Each row of a before or after table is a point. The points were changed in one or more steps. Then noise was added and the rows were shuffled. The steps act on columns, c1 being the first. Name the steps. A step turns or swaps two columns, mirrors them in a line or flattens them onto one, adds a multiple of one to another, or multiplies or shifts one. Angles are multiples of 10 degrees, from the lower column toward the higher: turns from -170 to 170, lines from 10 to 170 but not 90. Use the fewest steps. Two steps may share a column if one is a turn and the other turns, adds or multiplies; they go together, in the order done. Otherwise the lowest column goes first.

Before:
[[ -3   9]
 [  0  17]
 [ 13 -14]
 [-11 -14]
 [  2  21]
 [ 67  33]
 [-21  42]
 [ 67  30]
 [-19   0]
 [  0  -7]
 [ -8  33]]
After (11 x 2):
[[ -7   0]
 [ 16   0]
 [-15  12]
 [ 34  -7]
 [ 30  67]
 [  9  -4]
 [-16 -11]
 [ -2 -19]
 [ 21   1]
 [ 31  67]
 [ 40 -20]]
Steps: swap c1 and c2

Before, 13 rows:
[[ -3 -36  18  38 -13 -41]
 [  9 -13  42 -14 -56 -34]
 [-29   5  22  -3   8 -37]
 [  2   6  18  -7 -32 -55]
 [ -3   8 -17  54  37  -7]
 [ -2  42  19 -40 -15 -24]
 [ 21 -57  24  18 -14   6]
 [ 13  -5   1 -12   2 -31]
 [ -6   1 -40 -40 -53  12]
 [-40  35  28 -26 -23  -4]
 [ 60  -3  22 -47 -27  24]
 [-18   6 -35  -8 -12 -15]
 [ -6   0 -41 -22   3  26]]
After, 13 rows:
[[-27 -12  31 -18   3  24]
 [ 17 -12 -12  52 -14 -41]
 [ 14   2 -12 -11 -32 -54]
 [ 25 -18 -37  -4 -55 -37]
 [ 49  17  14 -40 -21  -3]
 [ -8 -10 -10  -7   5 -31]
 [  5 -41 -34  45 -12   7]
 [-18   2  36 -10 -12 -15]
 [-21 -26 -62 -40 -28  23]
 [ 35   4  10  -6   8 -36]
 [-29 -19  30 -34 -51  10]
 [-12  34  13  42  38 -10]
 [ 16  18 -10 -54 -15 -25]]
Steps: turn c1 and c3 by -130 degrees; turn c2 and c4 by -30 degrees

Before:
[[ 55 -11  11  20 -32   9 -30  38 -64  46 -34]
 [ 78 -49  20   5 -16  30  -8  42 -34  24  -7]
 [  7  31  21  15  20  14   2 -13  32  -8   5]
 [-57  -5  15  17  -6 -25   2   6  61  -2  48]
 [-32  12  -4 -14  48 -10 -10 -27  44  24  52]
 [  4 -16  53  -4  19  19 -24  25 -11  23 -15]
 [-28   1  15   2  23 -45   1  13   6 -31  48]
 [-37  15  -8 -19   6   5 -24  28  35 -24  36]
 [-30 -25   6 -25 -22 -14   3 -13   1 -21  12]]
After (9 x 11):
[[ 33  -3   7 -10  48  -8 -10 -26  46  23  52]
 [-55   4 -10  18 -32   8 -30  37 -64  46 -35]
 [-14   3  17  21  20  14   2 -12  32 -10   4]
 [ 25  -7  16 -29 -21 -14   3 -14   1 -20  12]
 [ 48   3  34  15  -5 -26   3   7  62  -3  47]
 [ 20   2  24   2  24 -46   2  12   5 -30  47]
 [ 37  -2   6 -17   8   5 -24  29  35 -26  37]
 [-80  -1  -7  -4 -17  30  -8  42 -33  22  -7]
 [-23  -1  50  -6  18  19 -24  26 -11  23 -15]]
Steps: mirror c1 and c3 in the line at 100 degrees; flatten c2 and c4 onto the line at 80 degrees

Before, 12 rows:
[[ -6   5 -37   5 -12 -13 -32  66 -12  18  -3 -23   7  -7  21   0  10  -8]
 [-20  19 -26   5  25  -4  17  58  26  19  57 -19 -24 -23  27 -45   3 -25]
 [-35  10 -10 -21 -12 -20 -55 -10  17  -9  22  21  25 -33 -15 -41   8  24]
 [ 40  54  45   0  52  31 -30  19  48  -6   5 -31   6  -4 -39  26   8  32]
 [ 50  47  11 -17  -4   4 -51   2 -14  25 -18  29  28 -16  37 -44  11 -23]
 [ 17 -13  22  61 -30 -50  16  24  -1  26   0 -23  38  20   2  25 -23  10]
 [  8  35  44  22 -26  18  -8  11  -8  -2 -25   4 -18   8   1 -25  15  -5]
 [ 11   6 -21 -11 -14  10 -46  32  13 -16  52 -25 -47  41  21 -22 -37 -11]
 [-17   0  14 -25 -16 -32 -11  29  52 -43 -13   4  -7   9  33  27  -6  17]
 [  9   3  22  53  30  25  -3 -20  59  27  -3  -7 -24 -44  -9 -13 -39 -29]
 [-27  29  43  43 -21 -36   8  42  60  43 -10  -2 -39 -39   5 -49 -24  21]
 [  4  24 -29 -20  49 -10 -16   7   1  11  46  -6  18  13  13  26  -9  52]]
After:
[[ 10   5 -22 -11   3   8 -46  33  13  35  50 -27 -47 -28  21 -21 -36  -9]
 [ -5   7 -36   5 -22 -12 -30  66 -10 -20  -5 -24   7  -4  23   2   9 -10]
 [-19  18 -28   5  10  -4  17  59  28 -28  55 -17 -26  11  26 -44   0 -27]
 [  7  35  44  21 -25  18  -9  11 -10   7 -25   4 -18  -6   1 -24  15  -2]
 [-36  12 -12 -20 -17 -17 -53 -12  17  -9  23  21  27  32 -17 -40   8  24]
 [ 39  54  43  -1  53  32 -30  19  49   3   4 -31   5   7 -39  24  10  33]
 [  4  23 -31 -22  47  -9 -14   8  -1  -3  45  -5  20 -16  13  27  -8  52]
 [-26  31  44  42 -51 -37   6  41  61 -55 -10  -1 -40  13   3 -48 -22  22]
 [ 50  46  12 -18 -17   4 -56   2 -14 -30 -18  31  28   0  35 -45  10 -25]
 [-15   1  15 -24   4 -33 -11  31  53  42 -13   2  -7  15  33  29  -6  16]
 [  8   2  20  53   7  25  -4 -19  59 -48  -3  -7 -25  23  -9 -15 -40 -29]
 [ 18 -12  21  62 -36 -50  16  25   2 -12   1 -22  39 -29   2  26 -22  10]]
Steps: turn c10 and c14 by -150 degrees; add 0.5 times c10 to c5
